Each row of a before or after table is a point. One or more steps were done to the points. Then noise was added and the rows were shuffled. The steps act on columns, c1 being the first. Name the steps. A step turns or swaps two columns, mirrors them in a line or flattens them onto one, adds a multiple of one to another, or multiplies or shifts one. Angles are multiples of 10 degrees, from the lower column toward the higher: turns from -170 to 170, lines from 10 to 170 but not 90. Use the fewest steps. Two steps may share a column if one is a turn and the other turns, adds or multiplies; they go together, in the order done. Otherwise the lowest column goes first.

Before (9 x 3):
[[-2.8  9.6 -0.9]
 [ 4.0  1.3 -0.8]
 [ 0.8 -2.2  5.7]
 [-3.2 -2.5  4.2]
 [-4.6  4.6  2.4]
 [-6.0  4.9 -2.7]
 [-1.8  2.0  4.7]
 [ 1.7 -4.2 -1.3]
 [ 0.6 -5.4  0.4]]
After, 9 rows:
[[ 0.1  0.8  4.2]
 [ 3.4  2.1 -5.4]
 [-4.3  0.8 -3.0]
 [-5.6 -1.3 -0.2]
 [ 1.1 -1.8  1.5]
 [-1.7  1.9 -5.1]
 [-4.0 -0.9 -3.8]
 [-0.9 -2.1  0.2]
 [ 1.5  3.9 -2.7]]
Steps: turn c1 and c3 by 100 degrees; multiply c2 by 0.4

Before (9 x 4):
[[-2.2 -3.0 -2.6  3.7]
 [-3.6 -0.9  1.5 -1.5]
 [ 6.5  2.9 -3.6 -9.2]
 [-1.1 -3.3  2.2 -1.8]
 [-5.6  2.8  1.2 -1.9]
 [ 2.5 -2.8  6.1 -1.4]
 [ 4.4  1.1  1.4 -0.6]
 [ 3.1 -1.1  1.4 -3.1]
 [-2.2 -3.5 -6.9  1.8]]
After (9 x 4):
[[-5.4 -0.5  2.0  1.8]
 [-8.9  0.3  1.8  1.4]
 [-1.5  0.0  2.6  5.1]
 [-5.8  0.1 -2.5 -6.5]
 [-0.8  0.6  4.0  1.1]
 [-6.0 -0.6 -4.8 -1.8]
 [-7.9 -0.5  1.5  1.1]
 [ 2.3  0.1  8.4 -5.7]
 [ 0.3  0.2  1.2  1.6]]
Steps: shift c1 by -4.0; multiply c2 by 0; turn c3 and c4 by 80 degrees

Before:
[[-4.4 -1.7  4.2  2.5 -3.6  4.9]
 [-1.5 -3.9  3.0 -2.7  4.4  0.3]
 [-0.9 -0.9  0.9 -4.0 -1.1 -4.7]
 [-7.0 -2.5 -2.9 -2.9  2.8 -5.0]
 [-4.9 -2.1 -1.0 -1.4  0.1 -1.1]
 [-1.2 -2.3  0.2 -3.9 -2.1 -1.5]
 [-3.3  3.2  0.0  0.7  1.3  0.4]
 [-2.9  5.6  0.7 -4.2  1.3  0.1]
 [-6.2 -5.7  1.9  5.0  2.4  0.1]
 [ 2.1  0.6  3.9 -2.9  7.5 -6.4]
 [-2.7 -5.4  4.1 -4.7  0.1 -1.1]
 [ 2.1  3.2 -2.8 -3.2  6.1 -1.9]
 [-6.5 -3.2 -0.3  1.9 -2.0  1.9]
 [-6.1  0.3  3.6 -2.9  0.1  4.6]]
After:
[[-4.6 -0.5  1.1 -1.8  4.0 -1.0]
 [ 0.3 -2.7  3.9  3.9  3.3 -1.5]
 [-0.8 -3.7  5.5 -0.8  4.8 -2.6]
 [ 0.0 -4.1  2.4  3.2 -4.5 -6.3]
 [-4.9 -1.9 -3.8  2.3  3.2 -7.2]
 [-2.0  2.2 -3.6  5.4  4.3  2.1]
 [-6.6  0.1  5.0  7.0  4.1  2.0]
 [ 0.0  4.1  1.0  0.7  4.6 -2.8]
 [-1.3 -1.5 -1.4 -0.2  1.5 -5.2]
 [-1.6 -1.7  0.1 -2.7  3.6 -1.0]
 [ 4.9 -1.5  5.4 -3.1 -3.1 -4.6]
 [ 4.5  0.2  4.7 -0.6  3.0 -5.9]
 [ 0.3  2.2  0.0  1.4 -0.4 -3.5]
 [ 1.9 -2.3 -0.4 -1.7 -2.1 -6.7]]
Steps: swap c1 and c6; multiply c2 by 0.7; multiply c3 by 1.3; turn c4 and c5 by -80 degrees

Before:
[[ 0.7 -2.1  2.6  2.0  2.1  2.7  1.9  1.5  1.0]
 [ 0.1 -0.2  1.6 -4.1  2.6 -6.0 -2.9  4.0 -5.1]
 [ 5.8  1.2  3.4 -0.3 -1.9 -2.4  1.8 -0.2  1.2]
 [-2.7 -1.3  1.9  0.6 -0.1 -6.7 -3.0 -1.1 -4.1]
 [ 4.8  1.8 -0.1  3.2 -4.4  2.1  3.3  5.2  3.5]
 [-3.9 -3.7 -0.3 -0.7 -2.0 -0.2  5.6 -3.2  3.5]
 [-3.7  1.3  7.9  0.6 -3.4 -2.3 -2.4  3.8 -3.3]
 [ 2.7 -2.4  1.6  0.1  2.2  3.5  1.0  3.7  2.0]
 [-1.2 -4.3 -1.2 -3.2 -0.7 -2.6  2.5 -3.4 -6.6]
 [-2.2 -2.4  4.1 -1.2 -5.0 -2.2 -2.6  1.0  2.4]
 [ 0.0 -5.1  5.3  4.6 -3.0  0.1  1.3  4.9 -2.9]
 [-1.0 -4.7  5.9  2.4  0.5  0.3  3.7  6.2  0.5]]
After (12 x 9):
[[ 5.0  3.4 -0.4 -2.2  1.8 -0.6  5.3 -3.1  2.5]
 [-4.7 -3.9  1.2 -2.4 -2.6 -3.6 -3.9 -0.9  1.7]
 [ 3.1 -0.8  4.1 -0.2  5.3  4.0 -2.6 -2.9  1.2]
 [-1.1  0.1  3.4 -0.9  1.7  2.4  1.4  1.3 -6.1]
 [ 1.6 -5.3  0.0  1.7  5.0  2.2  4.4  0.7 -5.9]
 [ 1.0 -1.0  2.6  1.0 -2.2  7.1  2.4 -2.1 -0.9]
 [ 1.0 -5.2  5.8  1.4 -0.3  9.3  4.3 -5.6  0.7]
 [ 1.3 -3.2  1.7 -0.1 -2.0  6.0  0.9 -3.2 -2.6]
 [-1.8 -4.5  7.8  1.2  3.8  9.3 -2.2  0.7  4.7]
 [-2.6  1.1  1.9  1.3  0.2 -3.7 -2.5 -0.8  4.1]
 [-2.8 -4.1  5.3  3.5  2.7  8.0  2.5 -5.8  1.4]
 [-6.0  4.2 -1.2 -3.8  0.7 -4.6  1.4 -3.9  3.4]]
Steps: turn c1 and c9 by -110 degrees; turn c2 and c8 by 100 degrees; add 1.5 times c3 to c6; turn c4 and c7 by 20 degrees; multiply c5 by -1

Before, 11 rows:
[[-3.9 -3.1  1.0 -6.8  0.6 -4.4  2.9  1.8 -0.6  0.2 -1.2]
 [-1.3 -3.5  2.7 -7.2  3.2  0.0  1.1  2.4  4.2 -1.2 -3.6]
 [ 5.3  0.6 -2.5 -2.2 -1.5  4.0  3.5  4.2  2.0  3.8  1.1]
 [-8.4 -1.6  2.8 -1.4  1.1  2.8  0.9 -1.2 -2.9 -1.4  3.1]
 [-5.2 -3.0  6.1 -3.3 -1.0 -2.3 -2.7  4.8  0.5 -0.4  2.4]
 [ 0.3  0.0  4.4 -0.6  0.0  2.9  6.6 -1.6 -1.1  1.3  3.1]
 [-2.7 -0.6  1.5 -4.6 -4.7  0.7  0.5  3.2  1.6 -2.4 -4.1]
 [-9.4 -0.9  5.6  0.6 -2.6  1.5 -1.1 -3.2 -5.1  5.1 -0.3]
 [-1.9 -5.2  4.7 -4.0 -1.3  2.4 -0.7  3.2 -3.7  0.5  0.4]
 [ 4.8  4.2  0.3 -0.8  1.6  3.2  4.4  2.7 -1.9  1.2 -0.4]
 [-4.9 -6.5  3.7  0.9 -1.2 -0.2 -1.3  3.4 -0.7 -0.9 -2.1]]
After (11 x 11):
[[  6.5  -2.5  -2.7   5.4   3.2   3.6  -1.7  -0.2   3.0  -0.1  -0.1]
 [  4.7 -10.3  -3.4   1.6  -2.2  -0.8   3.3  -0.6   0.9   0.4   0.9]
 [  0.2  -1.1  -1.8   5.2  -4.8   0.8   2.3  -1.8  -0.2   2.8   4.0]
 [ -4.3   6.6  -0.4  -1.8   0.1   4.3   0.3  -5.5   0.8  -1.8  -1.8]
 [ -0.5   0.1  -4.3   0.5   3.1   3.9  -4.7  -4.8   0.0  -1.7   0.5]
 [ -5.8   0.7   2.7  -0.9   0.5   5.2   1.9  -5.0  -4.0  -2.2   1.8]
 [  2.6  -5.0  -6.0   5.6   2.4  -2.9   5.7   0.2  -0.1   0.9   1.5]
 [  8.6  -1.4  -5.4   4.2  -1.0   1.9  -2.3   2.6   1.7  -7.2   2.7]
 [ -0.3  -4.8  -1.1   8.1  -0.8  -5.6   0.0  -3.6   0.3  -0.2  -0.9]
 [ -2.6  -5.5  -2.8   6.9  -3.0   0.1   1.5  -2.3  -2.8   3.2  -3.8]
 [ -0.5  -8.4  -4.6   4.2   0.1   2.9   2.9  -0.9   2.7  -2.0   1.5]]
Steps: turn c1 and c4 by -150 degrees; multiply c2 by 1.6; multiply c3 by -1; turn c5 and c11 by -80 degrees; multiply c6 by 1.3; turn c7 and c8 by -120 degrees; turn c9 and c10 by 150 degrees

Before (13 x 14):
[[-2.4 -2.6 -4.4 -3.0 -4.3  3.2  3.8  4.3 -2.0  3.0 -1.7  4.1  1.0 -5.0]
 [-4.6 -2.3  0.5  0.4 -0.3 -2.7  2.0  3.0  3.2  3.8  1.4  5.5  6.4 -3.2]
 [-2.6 -7.4  3.4 -1.6 -3.0 -0.1  6.0  0.2 -1.6  2.7  0.9  1.8  6.2 -2.1]
 [ 4.2  1.8  4.8 -6.1  3.0  5.8 -3.6 -3.2  4.3 -0.8  0.5 -2.5  0.6  3.8]
 [-5.6 -2.9  0.8 -3.4 -5.2  2.0 -1.6  2.8 -2.8 -1.7  1.0  0.0  4.2 -5.8]
 [-4.0  2.8  1.5 -1.0 -4.2  0.8 -0.1 -1.9 -4.4  1.3  0.2 -2.6  1.7  2.1]
 [ 1.1  2.1  2.3 -8.1 -2.8  2.6 -4.1 -9.5  3.8 -0.7  3.3 -2.3 -3.0  2.4]
 [-4.0 -0.9  1.4 -2.7  0.3  0.3  1.2  0.3 -2.5  2.4  4.2 -3.6 -1.7 -3.7]
 [ 4.0  1.5  2.5 -2.4 -5.5  4.0 -3.6 -2.7  2.5  2.0  5.0 -4.6 -0.3  0.7]
 [-4.4 -2.5 -4.6 -0.7 -1.8  4.2 -0.4 -0.8 -3.3 -0.6  5.6 -0.7  2.1  0.1]
 [-8.5 -0.6  2.3  3.1 -3.8  4.2  5.7  0.0 -1.1 -0.6  3.1  0.7  1.7 -4.0]
 [ 2.0  5.7  1.5 -8.3 -1.6  7.3 -3.8 -7.4 -0.4  3.0  4.8 -4.5  2.3 -0.7]
 [-1.4 -5.8  1.5  3.1  1.2  0.5 -0.3 -2.1  1.3  3.7 -3.4  3.3  3.8 -5.1]]
After (13 x 14):
[[  2.5  -2.0  -3.5   1.1  -0.8   2.4  -0.3  -2.3   3.9   0.8   2.1   2.1
   -2.6   3.0]
 [  0.8   5.8  -4.0   1.3  -0.2  -4.5  -6.2  -0.1   1.3   1.9  -0.2  -3.6
   -5.4  -0.6]
 [  0.2   4.8  -1.8  -3.5   1.7  -3.9   0.5  -2.4  -2.7   3.9   2.4  -4.1
   -2.5  -5.0]
 [  6.9   3.3  -5.6  -3.9   0.8   2.9  -4.8   0.3   2.4  -1.0  -1.8  -1.0
   -1.7  -2.2]
 [ -4.7   1.8  -1.1   2.9  -1.5   3.7   3.6  -2.7   0.5   1.9  -6.0   4.8
   -1.1   2.1]
 [  3.9   0.0  -2.0  -1.5   0.9  -3.5  -1.2   3.4  -2.3   3.3  -2.9  -7.4
   -4.4  -3.1]
 [  4.7   3.5  -3.0   3.6   1.3  -0.2   1.7   2.6   2.9  -2.0   0.8  -1.7
   -3.9  -3.7]
 [ -2.0   0.3  -1.2   8.6  -0.6   3.0   2.6 -10.0  -1.8  -0.4  -4.5   3.2
    1.9   3.1]
 [  2.5   0.7  -2.4   2.8   1.0  -0.4  -1.7   0.2   4.8   2.5  -2.0   3.9
    0.5  -3.1]
 [  3.8   4.6   3.3   2.0   1.2   0.4  -4.2   4.2   1.1   2.6   1.7  -4.1
    0.3  -3.1]
 [  5.5   4.5   3.0   0.9  -0.2   1.3   1.0  -0.7   5.3  -0.9  -3.9  -0.4
   -1.8   1.0]
 [ -6.0   1.9  -2.9   6.4  -0.9   6.1   2.7  -2.4  -3.7  -0.4  -2.9   2.0
   -2.5   2.3]
 [ -2.5   0.5  -0.4   8.4  -0.2   8.9   2.8  -7.1   3.3   2.7  -4.4   3.6
   -3.3   0.3]]
Steps: turn c1 and c3 by 160 degrees; mirror c2 and c6 in the line at 70 degrees; turn c4 and c7 by 170 degrees; flatten c5 and c14 onto the line at 110 degrees; turn c9 and c11 by -150 degrees; turn c12 and c13 by 160 degrees

Before, 8 rows:
[[ 1.6  1.0 -1.5  1.3 -0.5 -3.8  4.8  3.1  1.8  4.3 -1.1 -0.6 -1.9 -1.1
  -1.0 -1.9 -0.7 -0.1]
 [ 2.4 -0.3 -0.6 -6.3 -2.8  4.1  2.0 -3.8 -0.7  4.2 -3.0 -1.2 -1.1 -3.3
  -0.3 -4.4 -3.4  1.2]
 [ 0.4 -2.5 -2.0  1.1 -6.5  0.1  0.7 -6.2  2.6  5.0 -0.3  1.1  3.6  6.6
  -8.5  0.7  4.9 -0.7]
 [-4.4 -1.1  4.5  0.9 -2.2  3.1  5.7 -1.4  1.2  0.1  0.0  3.6  0.3 -1.4
  -1.6  2.2 -5.7 -1.0]
 [ 5.7 -1.3 -1.6 -0.7 -3.9  1.1  0.6  1.1  2.2  2.8  0.1  2.6 -2.2  5.5
   1.4  0.4 -2.0  0.6]
 [ 0.2 -3.7 -5.5  5.7 -3.1  2.1  0.5  5.6  3.2 -1.1  0.1 -3.5 -0.8 -0.1
   1.6  0.7 -2.5  5.4]
 [ 2.1 -4.0 -4.1 -0.8  7.9 -4.4 -0.3 -0.6  3.2 -0.5 -5.2 -0.7  3.1 -3.7
  -3.5  3.0  1.2 -2.6]
 [ 6.3 -1.4  5.6  1.1 -1.8  3.9  1.5  2.7 -4.3  1.1  6.3 -2.2 -0.9 -0.7
  -2.4  2.0 -1.9 -2.3]]
After, 8 rows:
[[  0.2  -3.7  -5.4   5.7  -3.1   2.4  -0.8  -1.1   3.3  -2.9  -0.4  -3.2
   -0.3  -0.4   4.0   0.3  -0.5   7.1]
 [  2.3  -0.4  -0.4  -6.3  -2.9   4.8   0.0  -3.9  -0.6   3.4   5.4  -1.4
   -0.6  -3.3  -0.7   0.8  -0.1  -1.9]
 [ -4.4  -1.1   4.5   0.9  -2.3   4.7  -5.9   0.1   1.1   0.6   0.1   3.6
    0.6  -1.4  -3.7   1.3  -1.8  -1.7]
 [  1.6   1.1  -1.6   1.5  -0.6  -3.1  -3.9   0.0   1.8   4.1   3.9  -0.8
   -1.8  -1.1  -2.3   0.1  -2.3   3.1]
 [  6.2  -1.5   5.8   0.9  -2.1   4.2  -2.8   3.2  -4.2   1.9  -3.8  -2.3
   -0.7  -0.4  -6.1  -4.4   0.9   1.4]
 [  5.8  -0.9  -1.5  -1.0  -4.7   1.7  -0.9  -1.0   1.9   2.3  -0.3   2.5
   -1.6   5.3   3.4   0.1  -0.5   1.8]
 [  0.5  -2.4  -2.0   0.9  -6.0  -1.5  -0.9  -4.1   2.5   5.0  -0.1   1.3
    4.8   6.4 -21.4   0.6   3.3  -4.7]
 [  2.3  -4.1  -3.8  -0.8   8.3  -4.5   0.2   1.9   3.1   0.3   0.2  -1.0
    1.7  -4.0  -8.5   5.9  -1.5  -1.9]]
Steps: turn c5 and c13 by -10 degrees; multiply c17 by 0.7; turn c6 and c17 by 30 degrees; turn c11 and c16 by -60 degrees; turn c7 and c11 by 160 degrees; turn c10 and c18 by 20 degrees; turn c8 and c18 by 60 degrees; multiply c15 by 2.5

Before:
[[  3.6   0.1  -5.1   1.6   1.0   0.5   2.1   0.7   5.3   3.2  -1.2  -1.3
    1.3  -1.4   7.0  -2.9   3.3   3.4   1.2  -5.4]
 [  1.2   1.6  -0.9  -1.9   0.0  -0.1   2.9   0.8  -6.4   5.6  -9.9  -1.1
   -2.9   5.3  -9.0  -2.9   0.9  -0.5   2.6  -0.6]
 [ -4.3  -2.4   1.9   3.8   2.7  -1.1  -1.3   2.4  -2.5  -3.9   2.6   4.8
   -4.8   4.4  -0.6  -4.7  -1.5  -0.1  -2.4   0.3]
 [  0.9  -3.8  -1.1  -6.7  -2.3   3.4   0.3  -0.4   3.5  -1.5   1.1  -1.3
   -3.3  -2.9   2.6  -3.9  -2.9  -1.9  -4.0   2.9]
 [ -4.6  -0.1   4.2  -6.2   5.0   2.8  -2.9  -2.1  -4.3  -3.2  -0.9   4.6
    0.6  -1.3  -0.2   1.0  -3.9  -0.4  -0.1  -0.9]
 [  1.4  -2.9  -4.7  -2.3  -4.2  -1.7   2.3  -2.3   3.7   0.2   0.0  -0.8
   -3.6  -2.4  -0.4  -2.3   4.3   0.4  -0.4  -1.5]
 [  4.5  -0.4  -0.3  -1.6   2.0   1.0  -1.3  -3.3   1.6  -5.6   4.9   0.9
   -0.7   2.3  -2.3  -2.8   4.0   1.0   2.5   3.0]
 [ -2.1   0.8   1.6  -1.7  -5.2   3.3   0.8  -1.6   0.8   3.5   5.0  -1.8
    0.2  -1.0   3.5   1.8  -2.7   4.3  -0.8   1.9]
 [ -0.4  -1.3  -6.5   3.4   1.1   1.3   0.5  -3.5  -2.1   0.9   3.5  -0.7
    1.4   0.8   0.3   2.9  -0.2  -7.1  -1.5   3.6]
 [ -1.5  -2.8   2.1   2.7  -2.4  -0.7   2.5   3.1   4.6  -4.9  -2.0 -10.8
   -5.0   5.3  -1.6   0.9   5.1  -3.5   4.5   0.5]
 [  0.6  -3.5   1.4  -3.2  -2.3   7.0  -2.4  -3.6  -0.4   0.6  -2.4  -2.6
   -1.6  -2.1  -0.1  -1.6   2.3  -1.4  -1.0  -1.7]
 [  4.0   1.4  -8.2  11.5   5.7  -3.9  -0.4   0.1  -1.1   1.0  -1.4  -1.8
   -2.5  -2.3   3.1   0.5   4.3   1.2   2.7  -0.2]
 [  1.8   0.8  -4.2  -6.2  -2.2   4.6  -6.5  -1.6  -1.7  -0.6  -0.5  -2.0
   -2.3   0.5   4.1  -1.3   0.4   2.4  -1.9  -5.0]]
After (13 x 20):
[[-4.1 -2.3  1.7  3.9 -0.4 -1.3  1.2  0.8 -2.9  4.6  6.6 -1.2  5.4  4.6
  -0.3  5.3 -1.7 -0.1 -2.2  0.4]
 [ 1.6  0.9 -4.4 -6.1  2.3  4.6  5.7  3.9 -1.7 -0.5 -3.9  3.5  0.6  0.4
   1.7  0.5  0.3  2.2 -2.0 -5.0]
 [-4.7 -0.5  4.0 -6.5 -2.2  2.9  2.9  1.5 -4.3  5.1  6.6 -8.1 -0.6 -1.3
  -0.3 -2.1 -3.9 -0.5 -0.2 -0.7]
 [ 1.3 -2.9 -4.7 -2.2  3.4 -1.9  0.7 -3.7  3.6 -2.4 -6.2  8.0  5.8 -2.6
  -0.3  0.8  4.2  0.2 -0.5 -1.3]
 [ 4.5 -0.6 -0.2 -1.8  1.2  1.2  4.0 -1.8  1.9  5.8  8.1  4.8  4.9  1.9
  -0.9  0.8  3.9  0.9  2.6  2.8]
 [ 3.6  0.3 -4.9  1.8 -2.4  0.6 -0.8 -2.2  5.4 -2.2  0.1  3.6  1.4 -1.6
   3.0  3.0  3.4  3.5  1.5 -5.4]
 [ 0.8 -3.5  1.3 -3.2  1.8  7.1  4.5 -0.7 -0.5 -1.7 -5.8  5.5  1.4 -2.2
  -0.1 -0.5  2.5 -1.4 -0.9 -1.6]
 [ 4.1  1.7 -8.0 11.4 -5.5 -3.8  0.3  0.4 -1.0  2.1  7.3  8.1  4.4 -2.3
   1.2 -0.1  4.2  1.3  2.8 -0.1]
 [-1.6 -2.9  2.2  2.6  4.4 -0.6 -4.0  0.3  4.7  2.8 -5.6 16.5 -0.2  5.3
  -0.3  0.9  4.8 -3.4  4.4  0.4]
 [-0.3 -1.3 -6.4  3.4 -1.2  1.3  1.0 -1.3 -1.9 -0.2  5.1 -0.7 -1.6  0.7
   0.3 -4.4 -0.2 -7.2 -1.4  3.6]
 [ 1.0 -3.8 -1.3 -6.7  2.7  3.5  1.5 -1.4  3.6  0.3 -2.4 -0.2 -1.4 -2.9
   1.0  3.2 -2.8 -2.1 -3.9  3.0]
 [-2.1  0.8  1.6 -1.5  2.9  3.1  0.0 -0.8  1.0 -5.5 -2.5 -2.1 -4.0 -1.1
   1.7 -2.7 -2.6  4.3 -0.8  2.1]
 [ 1.0  1.7 -0.7 -1.8 -3.1 -0.2 -1.2 -2.9 -6.3 -4.8 -9.7  3.9  1.9  5.4
  -3.4  2.9  0.9 -0.4  2.9 -0.5]]
Steps: add 1.5 times c5 to c11; turn c5 and c10 by 150 degrees; turn c8 and c16 by 150 degrees; turn c7 and c8 by -130 degrees; add -1.5 times c17 to c13; turn c12 and c13 by 130 degrees; multiply c15 by 0.4
